Each point is reached from the start by the listed moves, each made 0, 1 or 2 times, or once backwards (-1), plus a little noise. Say if it took an odd or an even number of moves. Then give how often each move was made.
In the rows, 128 means zero.

Moves:
(1): [123 129 110]
(2): [103 114 137]
(3): [111 161 137]
Start: [126 133 122]
Points:
[106 215  98] => odd (2, -1, 2)
[ 96 120 114] => even (1, 1, 0)
[ 81 201 107] => even (2, 0, 2)

Moves:
(1): [128 147 129 120 127 129 126 112 139 123 136]
(2): [133 140 123 129 119 147 130 122 110  98 109]
(3): [139 127 135 138 117 126 133 142 122 135 132]
(4): [120 126 114 141 140 129 114 148 142 117 121]
(5): [128 135 158 132 151 122 137 140 130 113 138]
(6): [123 115 130 134 144 143 144 109 139 134 128]
(7): [150 125 127 139 136 131 139 122 120 127 124]
(8): [131 126 108 135 126 112 145 135 138 117 133]
Start: [135 123 118 136 129 126 136 137 125 129 130]
Points:
[180  85 131 172 194 104 249 100 159 143 166] => odd (0, -1, 0, -1, 1, 2, 2, 2)
[177 118 110 194 206 106 220 121 203 117 174] => even (2, -1, 1, 1, 1, 2, 2, 2)
[117 114 134 117 126 137 155 102 131 147 140] => odd (0, 0, 0, -1, 0, 1, -1, 0)
[159 127 186 163 186 185 169 130  73  60  95] => even (-1, 2, 0, 0, 2, 1, 1, -1)
[194 101  94 195 116 203 149 135  63 109  61] => odd (-1, 2, 2, 1, -1, 1, 2, -1)

Moves:
(1): [132 118 138 135 142 139 120 145 120 121 115 144 132]
(2): [134 139 126 126 125 137 121 125 123 114 144 128 119]
(3): [114 136 133 125 123 143 115 108 126 155 102 123 147]
(4): [110 123 148 138 124 121 151 124 132 132 135 118 110]
(5): [150 125 132 135 144 122 129 119 149 138 127 133 128]
(6): [114 120 127 121 143 132 113 124 129 139 125 122 126]
(7): [119 123 140 114 147 148 144 123 138 143 127 132 158]
(8): [126 135 135 118 138 121 123 123 127 110 123 128 125]
(9): [130 132 127 116 132 145 137 140 143 110 126 128 114]
(10): [126 135 129 136 137 131 112 132 140 146 137 134 130]
(11): [129 121 125 122 117 132 126 128 138 132 128 137 149]
Start: [144 131 125 135 113 111 116 120 131 123 128 116 131]
Points:
[103 106 152  95  67 122 249 147 181  72 156 101 126] => odd (-1, -1, -1, 2, -1, -1, 1, 0, 2, -1, 2)
[154 167 124 124 123 131 118  85 159 130 128  91 103] => even (-1, 1, 1, 0, 1, 0, 0, 0, 1, 0, -1)
[112 163 128 154  66 137  94  82  77 175 103  97 158] => even (0, 1, 2, 0, -1, -1, 0, -1, -1, 0, -1)
[209 149 167 122 192 172  81 139 214  93 141 200 179] => odd (2, 2, 0, 0, 2, -1, 1, 2, 1, 2, 2)
[134 155 109 116 106 168  47 132 191 138 131 133 127] => even (0, 1, 1, 0, 0, 1, -1, 0, 2, 2, 2)
[ 80 113 198  95 177 236 157  83 178 175  92  96 145] => even (1, 2, 2, 2, 1, 2, 2, -1, 2, -1, 0)

Moves:
(1): [139 134 129 133 139 127 130 116 121 124 144 134 122 132 126 146 128 116
 126 135 129]
(2): [146 121 127 113 125 124 134 121 117 134 127 130 135 129 136 137 117 134
 127 118 135]
(3): [118 124 136 124 124 126 139 126 126 134 114 122 127 123 136 141 122 135
 136 138 126]
(4): [118 130 133 132 127 120 132 131 144 138 131 139 135 135 133 133 127 136
 123 119 138]
(5): [128 114 125 130 132 132 135 126 133 133 137 126 124 127 129 133 131 118
 119 137 132]
(6): [123 118 127 131 126 143 143 129 125 120 114 140 132 139 140 130 111 127
 136 119 125]
(7): [124 125 136 126 122 134 131 127 125 132 126 131 137 121 129 132 133 128
 128 124 129]
(8): [132 100 132 132 139 134 128 121 134 133 140 131 129 138 131 126 112 129
 121 129 137]
(9): [114 123 139 129 120 122 140 129 128 137 111 135 126 132 111 111 121 132
 115 129 141]
(10): [127 125 109 121 109 126 118 123 137 132 120 138 128 120 115 133 130 123
 139 118 144]
(11): [127 123 122 125 115 125 129 135 130 139 118 139 136 121 119 122 133 133
 125 136 128]
(12): [134 129 122 136 116 131 126 137 134 124 125 122 135 126 132 137 138 129
 132 139 126]
(13): [130 132 131 126 122 129 128 134 135 125 136 134 131 132 123 117 129 124
 140 121 130]
(14): [116 126 127 132 123 124 131 126 111 129 123 132 132 124 134 125 126 129
 129 135 130]
(15): [127 127 135 126 125 128 135 122 122 124 130 137 119 128 134 137 139 131
 141 130 131]
(16): [142 126 136 126 115 132 125 128 131 109 115 127 118 124 120 111 130 112
 133 137 123]
(17): [129 133 131 127 117 134 129 114 138 126 123 122 117 128 126 133 132 122
 141 133 120]
(18): [117 137 132 124 123 135 125 129 129 127 117 124 129 133 128 132 125 126
 122 130 129]
Start: [121 130 134 130 123 121 134 132 131 115 133 136 148 136 133 130 124 124
 123 131 132]
Points:
[139  26 187 106  79 146 218  69 146 124  71 182 113 172 137 210  67  92
 105 175 211] => even (2, 2, 2, 1, 2, 1, 0, 2, 2, 1, 0, 1, -1, -1, 2, 2, 0, 2)
[149  79  91 134  76  86 138 110 160 170 179 200 160 125 102 184 169 135
 125 132 217] => odd (1, 1, -1, 1, 1, -1, 0, 1, 1, 2, 1, 2, 0, 0, 2, -1, 0, -1)
[174 177 142  99   7 130 131 120 136  77  84 189 147 108  85 139 169  75
 197 150 134] => odd (2, 1, 0, 0, -1, 0, 1, -1, 0, 1, 2, 1, 2, 0, 1, 2, 1, 1)
[ 91 140 157 175 108  92 160 159 205 168 172 141 171 144 114 140 161 138
 109 177 140] => even (1, -1, 1, 2, 1, -1, 0, 0, 1, -1, 1, 2, 2, 0, -1, -1, 1, -1)
[122 148 136 140  22 125 170 155 143  96  60 170 151 128 107 112 141 107
 175 188 121] => odd (1, 0, 1, 0, 0, 1, -1, -1, 1, 0, 2, 2, 2, 1, 0, 1, 1, 0)
[ 90  63  98 127  81 130 142 103 177 125 116 181 138 142 149 125  93  96
 149 114 176] => even (-1, 0, 0, 2, 2, 1, -1, 1, -1, 2, 0, -1, 0, 2, 0, 1, 1, 0)
[173  86 178 105 107 117 192  65 153 108 150 212 113 185 102 131  63  93
 158  74 200] => odd (2, 2, 0, 1, 0, 1, 0, 1, 2, 1, -1, -1, 2, -1, 1, 1, 1, -1)
[ 95  78 166 148  74  98 167 174 133 120  76 177 171 133 157  85 121 156
 113 184 145] => even (-1, 0, 1, 2, 0, 0, -1, 1, 0, -1, 2, 1, 0, 2, 1, 2, -1, 0)
[ 75 165 183 120  84 146 121 121 211 123 130 125 145 129 118 135 145  84
 143 137 121] => even (0, -1, 1, 2, 1, -1, 2, 0, -1, 0, 0, -1, 2, 0, -1, 1, 2, 2)

Moves:
(1): [140 125 128 122 146 152 133 118 113 122 124 138 134 134 115 123 128 120
 132 122 140 135 114 150 115 127]
(2): [130 133 131 125 134 130 127 130 130 122 119 119 138 112 109 130 127 133
 132 134 136 110 149 133 126 119]
(3): [119 139 137 123 118 136 117 135 121 130 132 125 116 131 137 127 130 130
 128 133 131 127 116 141 131 130]
(4): [134 132 135 114 145 127 113 117 136 122 122 129 119 134 132 141 128 142
 129 142 126 124 126 128 128 129]
(5): [122 118 135 135 133 126 128 137 135 112 149 126 137 122 140 123 138 132
 145 122 120 121 136 132 135 141]
(6): [134 130 130 135 119 135 130 120 127 120 126 123 124 120 124 136 127 127
 117 134 136 129 119 129 127 130]
(7): [127 134 128 142 123 136 137 115 141 135 144 124 129 138 111 137 135 121
 122 149 127 145 128 122 132 141]
(8): [121 120 120 123 120 128 120 134 131 121 127 129 126 133 136 129 137 129
 125 138 143 123 123 130 136 128]
(9): [122 134 123 124 117 133 140 124 131 132 121 129 124 116 131 113 134 123
 136 119 122 128 126 136 120 111]
(10): [135 120 135 140 113 119 133 126 136 134 129 141 129 143 144 135 128 125
 131 131 137 129 132 133 126 128]
(11): [135 131 119 126 121 122 135 121 126 124 121 135 128 135 129 119 130 120
 133 130 127 126 129 123 135 134]
(12): [132 128 126 147 128 121 125 130 128 130 128 128 146 125 137 130 123 117
 136 132 125 112 128 135 124 134]
(13): [134 123 138 137 139 124 128 117 133 129 122 127 138 124 132 124 136 119
 114 124 144 129 132 145 113 135]
(14): [116 129 122 126 116 142 109 126 127 124 131 132 129 120 126 121 121 120
 125 127 130 129 136 130 129 131]
(15): [135 133 114 133 125 153 124 140 136 142 125 127 127 137 124 131 135 138
 130 119 135 127 133 120 131 137]
(16): [130 137 137 129 129 143 130 120 122 130 134 123 136 125 136 134 124 137
 138 120 131 134 122 127 139 137]
(17): [131 128 119 113 127 151 131 126 118 117 141 121 131 124 135 128 118 113
 117 137 117 121 127 130 137 136]
(18): [123 123 130 111 140 134 132 120 136 124 132 155 131 139 123 127 134 112
 108 132 112 115 131 137 130 128]
(19): [117 119 120 136 131 127 131 130 111 125 133 130 133 129 126 124 139 140
 121 129 134 135 139 126 128 122]
(20): [128 122 126 130 123 122 136 124 123 116 116 124 137 139 132 120 134 128
 136 122 132 117 129 126 127 130]
(21): [123 114 140 140 138 127 144 112 133 132 121 117 120 127 131 135 148 123
 138 125 124 122 127 134 136 125]
(22): [126 140 125 128 122 131 113 123 129 135 139 130 134 137 130 129 142 113
 137 117 123 118 130 142 127 126]
(23): [125 128 118 126 128 128 129 132 136 130 128 130 131 118 132 135 118 127
 129 113 124 121 140 134 122 143]
(24): [135 127 129 121 130 125 135 134 116 132 131 141 132 126 136 127 126 123
 134 129 124 123 127 122 116 129]
Start: [132 126 127 128 138 119 126 120 120 114 125 122 123 129 103 115 127 125
 118 117 125 123 127 117 137 107]
Points:
[133  49 190 103 218 120 124  89 124  93 143 205 102 169 132 144 115 153
 143  96 122 164 106 145 141 101] => even (2, -1, -1, 1, 1, -1, -1, 0, -1, 2, -1, -1, -1, 1, -1, 1, -1, 1, 0, -1, 1, -1, 0, 0)
[147  71 120 171 154 140 236  49  57 110 210 171 177 198 156  98 199  12
 173  79  82 127 134 200 141 146] => even (2, -1, 0, -1, 1, -1, 1, -1, 0, 2, 2, 0, 0, -1, -1, 0, 2, 0, 2, 0, 2, 2, 1, 1)
[195 140  93 169 121 196 165  79 142 115  81  68 159 207  33 163 164 183
 144 146 249 144 142  80 184 152] => even (1, 2, -1, 0, -1, 0, 2, 2, -1, 1, 1, -1, 0, -1, 2, 2, 0, -1, 0, 2, 0, 0, 0, -1)
[139 151 171 102 162 197 141  74 124  99 101 110  92 128  38 185 124 183
  49 175 186 141 117 170 135 102] => even (1, 2, 2, 1, -1, 2, 1, 0, 0, 1, -1, -1, 0, -1, 0, 1, 0, 1, 1, 0, 0, -1, 1, -1)

Moves:
(1): [125 138 125 135 139 128 129 116 141 124 129 123 140 131 136 129 134 136
 127 130 129 135 124 119 130 140 136]
(2): [138 127 129 117 131 131 134 126 132 124 117 137 127 130 135 128 122 141
 130 127 121 113 119 131 123 130 124]
(3): [112 115 129 126 112 126 133 133 135 116 136 136 131 131 133 129 130 127
 127 129 131 137 130 131 132 126 121]
(4): [123 119 119 121 126 134 134 127 127 124 125 131 137 125 116 123 135 120
 127 124 129 126 132 147 129 131 121]
(5): [119 123 125 127 119 123 135 124 135 121 111 129 142 124 125 141 134 134
 139 129 130 116 142 131 121 109 125]
(6): [129 127 126 121 121 138 136 120 134 133 130 123 126 143 113 134 133 131
 117 119 129 131 134 137 118 119 133]
(7): [128 121 131 120 123 131 126 132 119 132 126 121 123 126 128 130 125 121
 140 123 126 132 123 132 125 127 136]
(8): [136 124 123 137 121 121 119 127 131 128 141 129 135 137 138 130 136 140
 126 129 140 132 126 122 143 133 129]
(9): [128 126 139 118 128 128 132 124 121 133 127 119 125 133 124 129 118 130
 127 132 121 135 123 124 128 130 129]
(10): [142 136 132 129 128 117 139 129 132 130 135 129 136 126 123 133 123 127
 136 126 139 111 132 135 134 126 129]
(11): [129 129 127 132 131 126 124 135 140 127 122 125 128 128 128 124 133 131
 126 124 119 126 124 115 128 134 139]
(12): [134 124 138 128 131 128 121 137 125 147 136 133 122 136 123 149 133 127
 135 127 118 121 127 131 133 131 127]
(13): [123 136 124 133 135 135 138 135 127 123 116 119 133 132 140 132 121 122
 131 133 124 123 132 123 122 121 123]
(14): [124 141 125 123 131 117 124 138 121 131 123 128 130 134 130 122 122 132
 135 126 122 129 126 111 127 132 136]
(15): [134 145 131 125 124 125 127 125 134 126 143 119 126 120 123 139 125 134
 136 142 148 127 126 125 129 127 135]
(16): [140 140 123 129 128 121 128 118 155 115 138 124 131 125 132 128 144 131
 131 131 130 133 126 128 136 119 145]
(17): [122 127 139 124 137 126 143 125 126 120 109 118 123 142 131 134 135 127
 129 128 134 131 126 123 138 122 132]
(18): [128 124 133 132 131 129 122 129 130 131 116 133 126 137 139 136 127 138
 128 127 122 133 114 132 129 128 131]
(19): [127 129 128 134 127 130 123 144 129 117 124 135 130 119 130 139 128 140
 130 121 130 130 134 134 125 131 126]
(20): [119 126 134 121 143 140 125 124 140 136 127 132 131 134 124 125 134 137
 138 127 125 134 121 144 133 111 129]
(21): [113 131 130 133 125 135 130 128 118 133 116 127 119 132 142 121 118 130
 122 128 123 133 129 119 141 122 132]
(22): [120 125 133 130 126 128 134 127 121 128 126 126 134 131 127 127 132 127
 133 128 120 123 126 133 124 126 128]
(23): [130 142 128 126 128 128 131 129 129 125 120 121 134 135 137 126 130 129
 117 110 131 118 113 129 119 129 120]
(24): [135 133 140 112 135 132 119 123 128 125 120 129 132 138 118 120 129 125
 129 123 135 120 130 140 128 130 130]
Start: [126 133 127 133 137 139 130 130 120 127 115 124 124 129 141 125 142 121
 121 135 118 123 131 136 113 131 120]
Points:
[124 149 116 172 143 103  81 155 164  92 147 136 217 114 130 186 214 179
 193 157 169 122 148 151 145 174 154] => odd (2, -1, 0, 2, 1, -1, 0, 2, -1, 0, 1, 1, 0, 1, 2, 0, 0, 1, 2, 0, -1, 2, -1, 1)
[161 179 139  91  93  96 102 129 117 113  52 121 163 185 185  79 116 184
 100  84 124  83  75 114 143 142 150] => odd (-1, 1, 0, 1, 1, 0, 0, 2, 2, 1, 1, -1, -1, 2, 0, 1, -1, 2, 0, -1, 2, 0, 2, 2)
[ 88 219 148 105 101 133 137 132 172  59  89  98 173 135 126 136 163 169
 134 106 192  99 167 158  87  47 132] => odd (-1, -1, 1, -1, 2, 1, -1, 0, 0, 0, 0, -1, 0, 1, 2, 1, 0, -1, 2, 1, 1, 1, 2, 2)
[114 197 157 122 132 124 149 172 131 117  74 129 104 195 249 169 121 221
 160 115 181 119  59 108 180  72 132] => odd (-1, 2, 1, -1, 0, 0, 1, 2, -1, 1, -1, 0, 0, 2, 2, 0, 2, 1, 1, 2, 2, -1, 2, -1)
[104  82 121 119  64 190 105 158 124  85 109 135 111 166 163 163 164 109
 123 137 166 157 164 189 166 105 129] => odd (-1, 0, 2, 2, 0, 1, 2, 2, -1, -1, 0, 1, 2, -1, 1, 1, 0, 1, 1, -1, 2, -1, -1, 2)

Moves:
(1): [129 132 133 131 122 136 128 126 131 109 120 115 135 118 122 122 133 124
 145 132 123 129 134 137 127 141 132]
(2): [130 129 128 131 140 132 126 121 127 135 118 127 123 133 112 122 122 119
 125 126 127 115 108 133 122 121 125]
(3): [124 128 122 129 140 130 119 124 124 127 127 140 131 122 132 121 124 125
 121 142 133 138 129 130 123 114 118]
(4): [119 115 122 134 113 136 133 125 143 133 117 135 125 144 123 133 118 114
 121 136 122 123 126 113 118 128 119]
(5): [146 118 136 110 125 136 131 125 121 143 126 136 128 138 131 128 120 121
 134 130 128 124 120 117 116 126 137]
(6): [120 129 122 132 132 125 126 130 121 128 137 134 122 123 133 124 114 131
 135 127 121 113 130 137 133 121 121]
(7): [132 123 123 131 147 122 138 134 127 128 110 122 145 131 121 139 130 123
 145 132 128 125 117 133 132 111 138]
(8): [132 115 128 129 132 125 130 137 145 134 121 126 128 123 130 135 138 127
 135 107 119 127 120 142 139 138 132]
(9): [134 124 120 121 127 128 140 134 135 112 134 119 123 118 136 125 119 112
 136  99 121 128 136 127 125 119 127]
(10): [135 124 124 127 130 127 120 124 133 119 130 120 140 130 118 137 126 136
 133 126 131 130 119 129 137 138 133]
(11): [124 121 122 140 129 134 142 125 140 136 123 123 118 121 118 126 125 127
 137 131 123 142 109 123 146 142 134]
(12): [118 134 127 127 134 141 128 122 133 128 125 122 131 128 130 128 129 135
 135 134 126 130 117 125 125 132 116]
(13): [129 133 135 127 125 125 118 122 135 117 129 139 124 117 136 126 130 134
 129 121 110 130 122 134 135 127 131]
(14): [135 122 132 129 131 123 117 133 129 117 131 129 112 137 120 120 133 147
 131 131 131 126 122 130 127 126 119]
(15): [127 132 128 129 111 132 145 118 123 118 122 138 138 129 135 123 135 128
 128 128 105 129 127 129 134 153 106]
(16): [132 138 127 128 121 120 112 127 126 118 133 128 135 115 129 123 136 132
 136 129 134 134 126 129 121 116 116]
(17): [130 123 123 124 131 137 140 125 136 122 136 139 115 125 125 132 130 129
 127 119 135 126 141 122 123 114 115]
(18): [130 129 127 122 110 123 121 141 126 132 129 146 134 149 127 123 126 126
 120 122 138 124 119 126 126 133 143]
(19): [130 131 113 145 137 133 122 123 115 133 116 123 135 135 137 134 127 126
 132 133 132 143 134 122 124 120 141]
(20): [113 142 118 129 123 142 140 132 126 133 124 121 131 107 134 126 121 128
 128 136 116 127 142 117 114 117 121]
(21): [131 135 140 137 130 120 124 138 128 128 138 128 126 129 134 135 123 137
 132 129 135 132 138 130 124 127 132]
(22): [144 116 139 131 138 143 126 142 134 127 138 123 122 128 131 120 130 137
 128 107 130 115 127 119 146 125 120]
(23): [139 133 125 127 140 130 128 137 121 130 132 126 126 124 134 134 134 127
 128 144 128 128 113 130 145 140 125]
(24): [116 127 132 129 130 131 115 123 118 116 149 129 129 130 112 112 133 132
 126 130 127 124 120 120 108 132 117]
Start: [146 136 131 123 136 148 126 136 124 120 135 124 122 131 114 128 135 121
 158 139 125 136 125 117 110 118 144]
Points:
[166 131  74 207 191 174 178 166 162 144  28  80 133  89 150 150  96  66
 215 120  75 173 104  78  82   7 101] => even (-1, 2, 1, 2, 0, -1, 2, 1, 2, -1, 1, 0, 0, 1, 1, 2, -1, -1, 2, 2, 2, 1, 0, -1)
[160 146 100 124 142 138 119 161 193  70 122 124 133  76 151 157  91 129
 229 115  24  93  15 146 165 115  57] => odd (-1, 1, 0, 2, 0, 2, 1, 1, 2, 2, 0, 2, 2, 1, 1, 2, -1, 0, -1, 1, 1, 0, 2, -1)
[152  92 122 127 197 240  93 219 143 127 116 114 122 158 110  71 138 119
 180 132 118 123  49  63  62  93 142] => even (1, 0, 2, 1, 1, -1, 1, 2, 1, -1, 0, 2, 0, 2, -1, -1, -1, 2, 1, 2, 0, 2, 1, 2)

Moves:
(1): [127 128 123 120 137 119 128 135 131 139 135 130 121 108 134 130 131 123
 122 136 125 132 132 130 133]
(2): [104 135 113 119 122 159 133 129 131 121 135 124 133 125 123 132 123 141
 125 115 125 128 130 133 130]
(3): [116 127 139 132 141 125 115 140 123 129 132 124 131 125 128 121 138 156
 122 128 138 129 119 138 128]
(4): [140 131 128 136 121 142 130 124 112 130 126 137 112 131 132 126 131 136
 115 129 128 117 127 124 113]
(5): [125 117 127 127 150 130 119 123 134 130 122 128 133 135 121 136 126 120
 123 123 125 141 128 126 135]
(6): [119 137 136 133 121 130 125 138 124 143 117 118 117 143 122 115 121 132
 119 136 120 119 124 124 127]
(7): [122 120 116 121 126 137 125 124 134 123 130 100 140 123 128 132 135 117
 124 141 132 125 126 119 139]
(8): [119 128 127 126 120 123 136 125 123 123 128 130 131 116 127 137 118 132
 125 127 118 132 109 133 138]
(9): [121 124 156 126 113 124 128 113 115 129 122 120 141 123 126 122 146 126
 130 133 122 111 124 136 128]
(10): [130 121 141 128 132 121 117 114 131 110 116 118 126 118 133 130 129 145
 117 123 132 129 136 135 130]
(11): [134 126 123 125 143 129 120 115 139 137 123 135 131 121 114 142 136 129
 115 128 137 117 123 121 116]
(12): [136 122 132 129 127 133 123 126 126 126 133 128 131 128 123 118 130 134
 128 121 129 119 131 113 127]
(13): [122 127 114 121 135 123 133 122 136 117 129 130 120 130 120 116 133 117
 124 136 125 129 133 141 132]
(14): [132 137 128 124 123 145 124 137 130 115 114 136 126 127 143 140 146 107
 118 140 120 130 121 122 120]
(15): [124 141 128 119 120 140 126 130 137 135 145 137 131 132 106 140 123 130
 121 122 135 130 128 137 133]
(16): [126 140 122 150 144 131 128 105 120 122 136 124 123 119 126 133 130 139
 135 117 117 132 135 129 145]
(17): [123 134 149 125 130 128 152 117 137 124 126 102 131 114 135 120 115 121
 119 122 138 128 112 130 116]
(18): [130 110 134 154 119 156 128 123 145 119 126 138 119 127 128 140 126 139
 124 136 132 137 136 120 137]
(19): [112 122 136 132 139 111 136 139 119 106 133 131 113 146 120 122 127 125
 131 117 131 130 144 118 119]
(20): [132 134 134 118 130 135 117 131 115 129 115 125 143 112 117 108 131 128
 113 121 139 123 136 133 125]
(21): [161 128 138 136 133 122 133 134 137 137 124 104 114 122 111 134 123 135
 133 107 123 121 115 137 123]
(22): [123 117 134 127 140 146 127 125 118 128 122 114 115 129 115 121 127 119
 137  99 145 113 121 118 142]
(23): [134 131 130 125 128 123 133 124 122 131 120 124 127 130 131 138 132 141
 125 129 125 131 123 121 138]
(24): [135 134 129 143 135 127 132 136 123 118 136 134 137 130 131 134 113 126
 129 121 125 110 128 133 133]
Start: [123 121 138 122 132 104 144 116 140 132 140 132 124 128 123 121 123 134
 134 124 121 123 120 140 129]
Points:
[135  81 249 180 224  73 123  47  94  87 131  64 121  90  95  43 111 221
 130  22 153  57  98 187 216] => even (0, -1, 2, 0, 1, 0, -1, 0, 1, 2, -1, 2, 2, -1, 0, 1, 1, 0, -1, 0, 0, 2, 1, 2)
[ 16  45 224 154 147 171 177 111 168   9  85  43  62 158 136  89  95 133
  67 126 154 112  91  99 192] => odd (0, 0, 1, 0, 1, 2, 1, 1, 0, 2, -1, 1, 2, 1, 0, -1, 2, 2, 1, -1, -1, 2, 1, 1)
[125 184 193 195 223  34 209 128 107  86 143  68  94 139  75  68 114 188
 142  53  69  87 138 192 133] => even (0, 1, 1, -1, 0, 1, -1, -1, 1, -1, 0, 0, 2, 0, -1, 2, 1, 0, 2, 1, 2, -1, 2, 2)
